Rows are points. The points of each table are mixes of a few directions, plus a little noise. Count the directions of each table, and those that both share. Where both have some left over, give the other angles between the two spaces (their principal angles), to ten degrees, smallest first.

First:
[[ 77  39]
 [-41 -21]
 [ 18   9]
 [-13  -6]
 [-31 -16]
 [  5   2]
 [-15  -8]]
Second:
[[  4  -7]
 [ 10 -21]
 [ 17 -33]
 [-30  61]]
Directions: first 1, second 1, shared 0; angles 90

First (5 x 3):
[[  0  41  40]
 [  1 -17 -12]
 [ -4  -9 -33]
 [  5 -62 -27]
 [ -2  44  33]]
Second:
[[  4 -15   8]
 [ -1  33  28]
 [ 10 -29  36]
 [-12  11 -73]]
Directions: first 2, second 2, shared 2

First:
[[ -1  -3   2  -2]
 [ 23  53 -36  24]
 [-25 -60  41 -27]
 [-21 -51  34 -22]
 [ 13  30 -21  13]
 [ 12  30 -20  14]]
Second (5 x 4):
[[ 21  43 -51   1]
 [-16 -33  44   3]
 [ 21  47 -38  16]
 [-15 -39  15 -27]
 [-10 -18  30   6]]
Directions: first 1, second 2, shared 1

First, 8 rows:
[[-24  63  -9  -1 -84 -49 -40  57]
 [  9 -44   3  -1  55  23  36 -30]
 [  5 -27   2   0  34  14  22 -18]
 [-27 -32 -10  -6  24 -26  57  18]
 [ 23  42   8   6 -38  16 -62  -7]
 [ 25  17  10   5  -8  27 -40 -22]
 [ -3 -33  -1  -2  37   5  36 -11]
 [ -6  15  -2   0 -20 -12  -9  14]]
Second:
[[-46   5  17   4 -53 -46 -16  90]
 [ 37  -3 -16  -3  44  35  17 -73]
 [ 28  -5  15   6  15  39 -29 -30]
 [-19   2   7   1 -22 -20  -6  36]
 [  8  -1   0   0   8  10  -1 -13]
 [-12   3 -21  -7   3 -23  35  -1]
 [ 30  -2 -22  -5  42  25  26 -68]
 [-24   0  32   8 -43 -15 -43  69]
 [ 27  -2 -15  -4  34  24  18 -57]
 [-27   3   4   0 -27 -30   0  47]]
Directions: first 2, second 2, shared 1; angles 50

First:
[[-45   4 -28  20   3 -37  37  54 -26]
 [ 47 -10  32  -4 -40  31 -18 -14  -5]
 [ 21  -8  14 -54  10   2   1 -30 -12]
 [ 45   4  -1  -8 -25  29  -8 -46   0]
 [ 54   2  18  -6 -13  43 -12 -36  16]
 [ -5 -20  64  35 -26  15 -71  16  32]
 [-40   9 -52 -11  19 -41  19 -17 -20]
 [-40  12 -20  14  41 -21  42  58   5]
 [-38  10 -27  16  30 -20   9  13  12]]
Second:
[[-44  18 -35 -31  -6 -47  19 -25 -36]
 [ 77 -30   3  37 -21  53   3  18   6]
 [-67  28 -26 -45  -2 -63  19 -20 -44]
 [ 15  -9  57   4   0  27  -6  50  16]
 [-33  16   2   0  36  -9 -28 -23  38]
 [ 47 -20   9   5 -36  23  25  35 -30]
 [-46  19   4  -9  33 -20 -24 -18  30]
 [ 39 -15   0  16 -16  24   7  11  -5]
 [ 22  -9  20  29  22  33 -30   1  49]
 [ -9   6 -38  -7  -7 -21  13 -28 -24]]
Directions: first 5, second 3, shared 2; angles 30

First (10 x 11):
[[  6 -35   8  -3  -6 -17  76 -62  48 -42  84]
 [  4 -17   3  -1  -3  -9  38 -30  24 -20  42]
 [ -3  11  -2   0   3   5 -25  20 -15  14 -28]
 [ -6  25  -5   3   4  13 -52  45 -34  29 -60]
 [  4 -18   4  -1  -4  -9  36 -30  23 -21  40]
 [ -5  27  -6   2   5  15 -61  50 -39  33 -67]
 [ -5  25  -4   2   4  13 -54  44 -36  32 -60]
 [ -1   5  -1   1   1   1  -9   9  -6   7 -12]
 [  6 -31   6  -3  -5 -16  66 -55  43 -38  75]
 [ -2   6  -1   0   2   3 -13  11  -8   7 -14]]
Second, 8 rows:
[[-10 -26 -23  39   8   7  -4  64 -38  75  -2]
 [ 13  24  18  13 -36 -47  -2 -17 -17 -15  27]
 [-31  10  25  19  31   3 -21  35  -3   8 -33]
 [-16   1  15  37  -9 -22  21  16 -12  26  47]
 [ 28 -47 -46  -8  -6 -20  29 -22  17 -43 -35]
 [-29  11  48  19  17 -15   5   1  15 -12  23]
 [ 57 -17 -28 -81 -12  45 -31 -47  15  -2  -6]
 [-11  45  -9 -39   6  47   2 -30  23 -33 -20]]
Directions: first 1, second 6, shared 1

First (11 x 12):
[[-26 -16  11  23  10 -13   5 -28 -46  -5   8  14]
 [ -6   2  11 -24  -9   0   8  25 -24 -13   9   1]
 [-14  32 -28  48  36 -21 -57 -11 -63  42   8  62]
 [-10 -43  25  -6 -15   4  46 -26  26 -33  -6 -39]
 [  6 -11  38 -41 -30  12  44  -2 -10 -33  16 -26]
 [-34 -66  -8  53  21 -13  19 -44  49 -13 -33 -30]
 [  1 -11   0  54  17  -7  -3 -79   1  17  -2   8]
 [ 15  27 -25 -42  -8   9 -21  87  34   5 -11  -3]
 [ 63  59  -7 -34 -22  26 -17  10  39  23  10   1]
 [ 36  26  -5 -36 -20  20   0  30  46   3  -2 -16]
 [-33   2 -14   7  19 -18 -23  38 -52   4   2  30]]
Second:
[[ -7  -5   2   6  -6  -7  11  -3   8 -10  -8 -18]
 [ 30  19 -15 -17  22  25 -41  11 -13  40  22  58]
 [-47 -16   5  25 -24 -40  41  14  17 -49 -37 -73]
 [-48 -21  21   9 -24 -34  46   8 -18 -52 -18 -55]
 [ 12 -15  18   7 -10   8  25 -49  22  -9   2 -20]
 [ 19  -9  11   4  -4  13  13 -43  23   2   4  -8]
 [ 40  24 -19 -21  27  33 -52  11 -14  52  28  73]
 [-39 -13  18  -3 -14 -24  29  19 -37 -36  -4 -25]
 [ 27  43 -54  -8  35  15 -79  62   8  60   2  66]
 [ 13  -6  11  -2  -2  11   8 -29   5   2   9   2]]
Directions: first 4, second 3, shared 2; angles 40

First (8 x 18):
[[-55  24  21  -7  97 -34  18   7   1 -50  28 -14  30 -46  19 -34 -19  -7]
 [ 11   4 -24  21 -64  -4 -47  -5   5 -45 -18  35 -53  75 -22  51  59  21]
 [ 40 -40   8  25  21 -17   4 -15  24  54  34  36 -13  33 -29 -20   5   1]
 [-19  26  -2 -40  90  -5  -9 -16  19 -22  -5 -61  15 -47  21 -42 -30 -21]
 [ -1  18 -38 -34 -59  18 -11   8 -18  -5 -59 -54   4 -13  37  11 -24   0]
 [ -3  -9 -16   2 -21 -20  12  12 -11  12 -10  -6  11   2  21  -8 -21   7]
 [ 12 -14  35  23 -48  40  27  11 -20  34  20  43   9  -7 -27  29  17   1]
 [ 15 -10  16  10 -16  22   6  -2  -1  21  11  20  -3   3 -20  12  13  -2]]
Second:
[[  0  -9 -11   5 -31 -18  -4  19   4  21 -56  31  21  68 -12   9   8 -15]
 [  7 -16   4  -8   8  -1   9   5  36  39 -24  18   1  -7  -9 -51  -5  -4]
 [-41 -11 -30   8  20 -29  25  33 -18 -71 -66  16  39  75 -56  26   4 -15]
 [ 15   9  47 -14  13  32  17  -7  -5  27   7 -33  -8 -78  18 -33  -6  14]
 [ 22  35  26   3 -21  31 -28 -32 -45  -7  86 -50 -32 -64  58  50   3  21]
 [ -2  -6 -38  11  -5 -18 -25 -11  16  -8  33  23 -14  33   3  13   0  -6]
 [  3  21   8   5  -3  14 -14 -18 -32 -28  54 -32 -15 -32  27  40   1  12]
 [-16 -11  10  -8  17  -4  32  27   3  -6 -67   6  29  15 -34 -25   0  -8]
 [-13 -34 -41   0  24 -31   6  11  60  14 -29  53   4  46 -39 -53  -6 -17]
 [ 25  21  24  -1 -20  26 -22 -24 -20  21  59 -30 -25 -54  47  19   0  16]]
Directions: first 5, second 4, shared 0; angles 30, 40, 40, 80

First (10 x 20):
[[ 43  15 -10 -50  -9  16  36  -7 -71 -12  -6  51  31 -32  11  33  22  11
   -5   6]
 [-18 -13  -2  19   6  -2 -14   3  21   5   2 -19 -11   8   0 -12  -9  -8
    3  -4]
 [ 29  29  11 -27 -12  -2  21  -5 -21  -9  -2  27  14  -5  -6  17  13  17
   -6   7]
 [  1  33  31   9 -10 -21  -5   0  46  -1   3 -11 -11  27 -23  -8  -1  17
   -4   6]
 [-61  -7  27  74   9 -32 -53  10 121  16  10 -76 -49  58 -26 -50 -32  -9
    6  -6]
 [-38   2  23  49   3 -24 -34   7  84  10   7 -50 -33  41 -20 -33 -21  -2
    3  -3]
 [ 13 -10 -17 -19   2  14  13  -2 -42  -3  -3  20  14 -22  14  13   7  -5
    0  -1]
 [ 29  26   8 -28 -11   0  21  -5 -24  -8  -3  28  15  -8  -4  18  14  16
   -6   7]
 [ -6 -42 -36  -5  13  23   1   1 -45   3  -3   6   9 -29  27   5  -1 -22
    6  -8]
 [ 10 -32 -36 -22   9  27  14  -2 -68  -1  -5  24  20 -38  29  17   7 -16
    3  -5]]
Second (10 x 20):
[[-22  15 -31  53 -17  23  53 -17  74  29  22  12  -7  10 -16 -26  11  13
   30  -8]
 [  6   4 -10  11 -27 -22 -25   4 -39  -9  -9 -37  14  -8 -27  25  -2   7
    4 -11]
 [ -5   9  23  11  41  20  14  17  24  17  23  60 -22  10  39 -31  11 -11
  -16  10]
 [-16 -11   1   7   2  10  22  34 -25   9  34  41 -31  -8   0  27 -40   0
  -16  10]
 [-24   9 -21 -55  57  36 -19 -36  68   9 -29   8  25   2  16  14 -18   6
  -16 -31]
 [ 27 -29  23 -51 -16 -12  23 -43  24 -34 -40 -39   7   7   9 -47  26 -18
   28  37]
 [  8   2 -11  13   8  22 -16  17   0  30  21  32   6  12  33   1  15  15
  -16 -24]
 [-14  42  18  42   8 -47 -35  16 -44 -24 -12 -34   1 -20 -50  18  -3 -13
   -2   1]
 [  9  -7 -22   8 -34 -12 -37  24 -66   5   8 -22  14  -8 -17  52 -16  20
  -11 -25]
 [ 31 -35  29 -39 -23 -16  20 -14 -16 -31 -19 -21  -7   4  13 -32  15 -18
   16  41]]
Directions: first 2, second 6, shared 0; angles 50, 80

First:
[[ -3  -4  41   1 -49 -21  33  -5 -74 -56  80 -15  11  60  25   8  29  23
   61   7 -11 -32 -48  -8]
 [  5 -54 -42  22 -13  19  23 -58 -32  23  59  11  29  -3 -19  14 -12   2
   58  23  30   2 -15   9]
 [-22  44  21 -22   2  -3 -33  42  34 -11 -66  -6 -19 -18  29   2   8  -1
  -52 -12  -7  -5  32 -19]
 [ 50 -13   8  16  37 -20  32  -5  -2   6  34   1  -6  29 -50 -32  -9  -9
    6 -14 -30  23 -37  34]
 [ 24 -29 -48  17  44  17  -1 -27  38  55 -16  18   4 -34 -48 -12 -30 -20
  -14   2  11  33  14  23]
 [  7  20   5  -6  27  -4 -15  24  37  10 -45   1 -16 -15  -9 -14  -6 -10
  -43 -13 -13  14  16   5]
 [-32 -11 -44  -3  -6  33 -30 -17  26  34 -42  12  11 -52  15  24 -14  -5
  -12  16  39   1  46 -16]
 [-28  46  61 -24 -42 -22  -8  45 -27 -63  -3 -20 -13  33  57   9  35  20
   -5  -8 -18 -35  -7 -29]]
Second (9 x 24):
[[ 19   9  42   7   1 -12  22  33  -6 -16  -2  -3 -20  12  20  -3   7  15
  -19  -8 -18 -26  17 -13]
 [ 33  17  74  13   2 -21  42  58 -10 -26  -4  -4 -35  22  38  -8  15  27
  -34 -15 -32 -45  33 -24]
 [-26 -13 -53 -10  -1  15 -30 -41   9  19   4   3  25 -15 -28   4 -10 -20
   25  10  23  34 -23  18]
 [-43 -21 -98 -17  -2  29 -54 -75  17  37   6   6  45 -29 -49  10 -18 -37
   45  17  44  61 -41  31]
 [ 11   3  24   6   0  -8  14  18  -4  -9  -3  -1 -12   8  12  -4   4   9
  -11  -5 -11 -17  10  -7]
 [-35 -17 -77 -13  -1  22 -42 -60  13  28   4   6  37 -24 -39   8 -16 -28
   35  15  33  49 -32  23]
 [  6   3  13   1   0  -4   7   9  -2  -4   0  -2  -7   6   8  -1   2   5
   -9  -2  -7  -9   5  -5]
 [ 52  25 118  20   1 -36  64  91 -20 -44  -7  -9 -55  33  58 -11  24  40
  -53 -24 -52 -73  48 -36]
 [-17 -10 -40  -8  -1  11 -23 -34   8  16   3   2  19 -11 -20   6  -9 -16
   20   9  18  26 -18  13]]
Directions: first 3, second 1, shared 0; angles 40

First, 8 rows:
[[ -17    0   -7   -6    8   19   -5   29   16   -6    4    4    1   -6
    -8   10   11   -5  -16   -2   15    4   22   10   -1   24   -1   -9
    11   22  -14   -9]
 [ -60   -8  -11   56  -29   16  113   45   40  -50   27  -35   76   42
   -55   -5   38  -98   -6  -39  -21   76  -34    9   33   31 -100   30
    87   37   24   11]
 [  15   -1    8   18  -17  -26   29  -36  -17   -1   -1  -13   12   16
     2  -14  -11  -10   22   -4  -26    9  -40  -14    8  -31  -15   20
    -1  -26   26   16]
 [   8    2    0  -19   13    7  -36    4   -3   12   -6   12  -21  -16
    13    7   -5   26   -6   11   15  -20   22    3  -10    4   28  -14
   -19    1  -16   -8]
 [  19    2    5   -9    2  -12  -20  -22  -15   12   -7    5  -15   -5
    14   -3  -12   22    7    9   -3  -17   -3   -6   -7  -17   20   -2
   -23  -17    1    2]
 [ -23    2  -12  -21   21   38  -32   53   25   -3    3   15  -11  -19
    -7   19   17    7  -30    2   34   -6   52   20   -7   44   15  -24
     6   38  -34  -21]
 [  28    3    6  -27   15   -7  -55  -20  -18   24  -13   17  -37  -21
    26    3  -18   47    2   19   11  -37   18   -3  -16  -14   49  -16
   -42  -17  -13   -6]
 [  30    0   12    8  -12  -33    7  -52  -28   10   -7   -7   -4    9
    15  -16  -20   11   26    5  -25   -8  -38  -17    1  -42    5   15
   -20  -38   24   16]]
Second:
[[ -23   -2   -4   23  -13    4   45   15   13  -20   10  -14   31   17
   -20   -3   15  -38    0  -17  -10   28  -15    2   13   10  -39   12
    33   13   11    7]
 [  11    0    2  -10    6   -2  -22   -7   -7    8   -5    7  -13   -7
    11    3   -7   19    1    6    5  -15    8    0   -7   -5   20   -6
   -16   -7   -5   -2]
 [  10    1    1   -9    6   -2  -17   -5   -6    8   -2    6  -12   -7
     8    2   -7   16    0    5    4  -13    6   -1   -6   -5   16   -4
   -12   -4   -5   -1]
 [ -15   -3   -1   18   -8    4   31   10   12  -15    8   -9   21   13
   -16   -2   11  -28    1  -12  -10   22  -13    1   10    7  -29    9
    26   10    9    4]
 [ -17   -3   -3   16   -8    2   34   11   10  -15    7  -10   21   12
   -14   -2   11  -27    0  -12   -7   21  -11    2   10    8  -30    9
    25    9    8    3]
 [  14    3    4  -16    8   -4  -31  -11  -10   13   -7   10  -19  -12
    14    3  -10   27    0   11    6  -20   11    0   -8   -7   26   -8
   -23   -8   -7   -3]
 [  34    5    6  -36   18   -6  -72  -24  -22   31  -17   21  -46  -26
    34    3  -23   60    1   24   16  -48   25   -2  -20  -17   61  -20
   -54  -20  -18   -6]
 [ -21   -2   -5   23  -14    2   45   15   15  -17    9  -13   30   16
   -19   -2   14  -38   -2  -15  -10   30  -14    3   11    9  -39   13
    34   11   12    5]
 [ -59   -7  -10   59  -34   10  121   39   38  -51   28  -37   81   45
   -56   -8   39 -102   -3  -42  -26   78  -41    4   36   28 -105   33
    89   33   31   14]
 [  33    4    6  -36   20   -8  -68  -22  -21   29  -17   22  -46  -25
    34    5  -21   58    1   24   17  -47   24   -3  -20  -15   60  -19
   -51  -20  -17   -7]
 [  33    5    6  -34   18   -6  -67  -20  -20   28  -15   23  -44  -26
    32    4  -21   58    0   23   13  -43   23   -4  -20  -17   58  -19
   -50  -18  -16   -9]]
Directions: first 2, second 1, shared 1

First, 9 rows:
[[ -2   1   2   0  -2   7   3   5  -6   3  -9  11   1  -6  -4  -3   0   4
    2  -6   6   7   1   4  -3   2  -8  -7  -2 -14  -4  -1]
 [ -1   4   6   1  -7  16   7  15 -16   7 -21  31   4 -16 -14  -7  -1  10
    4 -22  12  17   0   5  -6   4 -24 -19  -4 -33 -10  -5]
 [  3  -6  -9  -3  12 -23 -14 -21  25 -12  32 -46  -6  23  21  10   2 -16
   -5  32 -19 -23   0  -8   9  -4  34  28   7  51  15   6]
 [ -4   7  16   5 -21  42  22  36 -40  19 -54  79  11 -40 -38 -18  -5  28
    8 -56  34  42   1  14 -15   9 -59 -50 -10 -87 -27 -10]
 [ -4   6  14   5 -18  34  19  31 -35  16 -45  69   9 -34 -33 -17  -4  25
    7 -47  29  36   1  12 -12   8 -52 -43  -9 -75 -22  -7]
 [  5  -7 -15  -4  19 -34 -18 -30  33 -18  47 -68  -9  37  32  16   4 -25
   -7  47 -30 -35  -2 -11  12  -7  52  43  10  76  23   8]
 [  5  -9 -17  -6  24 -48 -26 -40  44 -24  62 -92 -11  45  43  21   6 -32
  -10  64 -37 -46  -2 -17  17 -11  69  56  13  99  32  11]
 [  3  -7 -12  -4  15 -32 -19 -28  30 -16  42 -63  -9  32  29  16   4 -23
   -6  45 -27 -34  -1 -11   9  -7  47  40   8  69  20   8]
 [ -5   9  15   5 -20  39  21  35 -38  20 -52  80  10 -38 -36 -18  -5  28
    8 -53  33  39   3  14 -13   9 -58 -47 -11 -84 -26  -8]]
Second (9 x 32):
[[ 55  44  13 -23  48  28 -18 -19  19 -48  41  32  -4  38  88  18 -39 -23
  -87 -79 -45  19 -43  21  60  11   0  -1  25  40  38  24]
 [-60 -59  29  33 -22 -34 -24 -37   6  70   7 -30 -11   9   6 -10  42  28
   43  41 -15  11  52 -16 -22  -2 -11  15 -35 -29 -16 -10]
 [ -1  10 -22  20 -15 -20  22  28 -15   8 -39 -21  -3 -38 -38  23   7  12
   11  29  25   0  30  -9 -18 -12   7 -14  16   7 -15  -3]
 [-34 -11  -9  12 -22 -43  16  -3  10  43 -22 -24  -8 -15 -75   6  16  15
   40  80  14 -40  30 -33 -43 -12   1  11   5   0  -4  14]
 [ -5 -23  19  30   1   2 -25 -13  -3  30  22  -6 -21   2  77  22   9  15
  -16 -27 -25  60  25  32  38   5   2  -8  -3   0   5 -10]
 [ 47  48  11 -37  23  60   7  14   0 -37   5  90   3  11  22 -10 -47 -13
  -55 -88  -7  19 -62  29  36  16 -35 -25  16 -21  23  20]
 [-21 -16 -19  -4 -20 -15   9   8  10  13   1 -20  -7  -7 -58 -10   8  -7
   54  66  22 -39  -5  -9 -26  -5  17  18  -3   5  -1  -1]
 [ -1  14 -10 -13   3 -13  22   5 -22 -44 -40 -26  44  -7 -57 -26  16  -6
   10  10  25 -44   6 -49 -52 -12  -1   4 -15  -5 -38 -13]
 [ 23  -5 -13 -13   3  38  -7  17  -5 -37  26   6   2   5  36 -11 -12 -19
    4 -29   7  15 -35  36  29   8  19   0  -4   6   5 -21]]
Directions: first 1, second 6, shared 1

First:
[[  -2    2  -23   16   -6    5    9   60  -26  -19   47  -67   31  -19
    -8   60   -8   -4   31   39   38  -36    2  -41   11   20   24   22
    13  -26    9  -35]
 [ -22   21    9   11   -1    2    1  -42   36   14  -23   67  -26   14
    -9  -46   49   -2  -17    6   -9   22   -8   60   15   21    8   23
   -14    5  -19   30]
 [  -9  -38   38   29  -33  -70  -35   -8  -38   50  -18  -17   -6   37
   -15  -28  -46  -25  -18  -31   36   26    3    6   -6  -13  -46  -38
   -30   41  -29    1]
 [ -33  -28  -14  -75    0   18  -12  -23    4   11  -48   29  -11   10
    34    9  -25   43  -27 -104  -41   71   30   22    2  -84  -32  -83
     5   49  -48  -47]
 [   9   13  -40  -36    1   18   26   11   52  -30   -7   48  -39  -43
    27    3   15    6    0  -12  -16    8    4   24  -32   24   29   12
    27  -19   -4  -30]
 [  32   24   17  -32   63    6    0  -40   40   -4    2   53   12  -28
    29  -33  -29   -2   10   18  -57  -30   12  -63   -5   -3   20  -21
   -11  -29   36   45]
 [  38    8  -13   16    0   22   20   31  -11  -37   26  -44    7  -19
    -7   25   12   -5   14   39    4  -41  -19  -21  -20   26   14   42
    24  -28   46    5]
 [  15  -11    6   29  -21   24    3   16  -50  -16    6  -70   17   27
   -27   23   22    7   -4   11   10  -12  -25    9    1  -11  -23   29
    14   10   27   12]
 [ -28    9   22   40   -5  -28  -14   -6   -9   29   14    0   15   21
   -24  -12    8  -18    7   34   34   -8    0    2   35   22    7   13
   -30   -2  -19   18]]
Second, 11 rows:
[[ -4 -17  -1  -5 -13 -10  -5  10 -15   7  -5 -18   0   4   2  10 -19   2
   -3 -24   8  12   4  -4  -6 -14 -13 -19   1  12 -10 -19]
 [ -4 -22  -1  -6 -15 -13  -8  15 -20   7  -6 -23  -1   5   3  12 -24   2
   -4 -28  11  14   6  -5  -9 -20 -19 -23   2  16 -13 -25]
 [ -3  -2  -2  -2  -1  -2  -1   2  -3   2  -1  -4   1   1   0   3  -4  -1
   -1  -5   2   3   2   1  -2  -3  -3  -5   0   2  -2  -4]
 [ -3 -24  -3  -7 -18 -17  -8  16 -22   7  -6 -27   0   5   4  14 -27   2
   -4 -32  11  16   9  -4 -10 -21 -21 -29   3  20 -15 -28]
 [ -5 -39  -4 -13 -27 -26 -13  25 -37  13 -11 -42  -1   9   5  25 -45   4
   -8 -52  20  27  12  -6 -15 -36 -34 -46   3  32 -25 -45]
 [  2  12   1   4   8   9   4  -9  11  -4   2  15  -1  -3  -2  -7  14   0
    4  18  -7  -8  -5   2   5  12  11  15  -1 -11   8  14]
 [ 13  84   7  27  57  54  30 -54  77 -28  19  90  -2 -21 -13 -51  96  -9
   18 111 -41 -58 -26  16  31  77  71  97  -9 -69  52  96]
 [ 14  89   8  29  62  58  32 -60  80 -28  19  96  -1 -22 -13 -53 101  -8
   17 118 -44 -60 -27  18  33  81  75 102  -9 -71  55 101]
 [ -5 -27  -3  -8 -19 -16  -9  18 -24  11  -7 -28   2   6   3  16 -30   2
   -4 -34  14  18  10  -5 -12 -24 -22 -31   4  20 -16 -31]
 [ -6 -27  -2  -9 -18 -19  -9  18 -23   9  -6 -28   0   7   5  16 -30   3
   -4 -34  13  19   9  -5 -11 -25 -21 -31   4  21 -17 -30]
 [ -4 -27  -2 -10 -20 -19  -9  19 -25   8  -7 -29   1   7   4  17 -33   3
   -4 -37  14  19  10  -5 -11 -24 -24 -31   3  22 -18 -33]]
Directions: first 6, second 1, shared 1
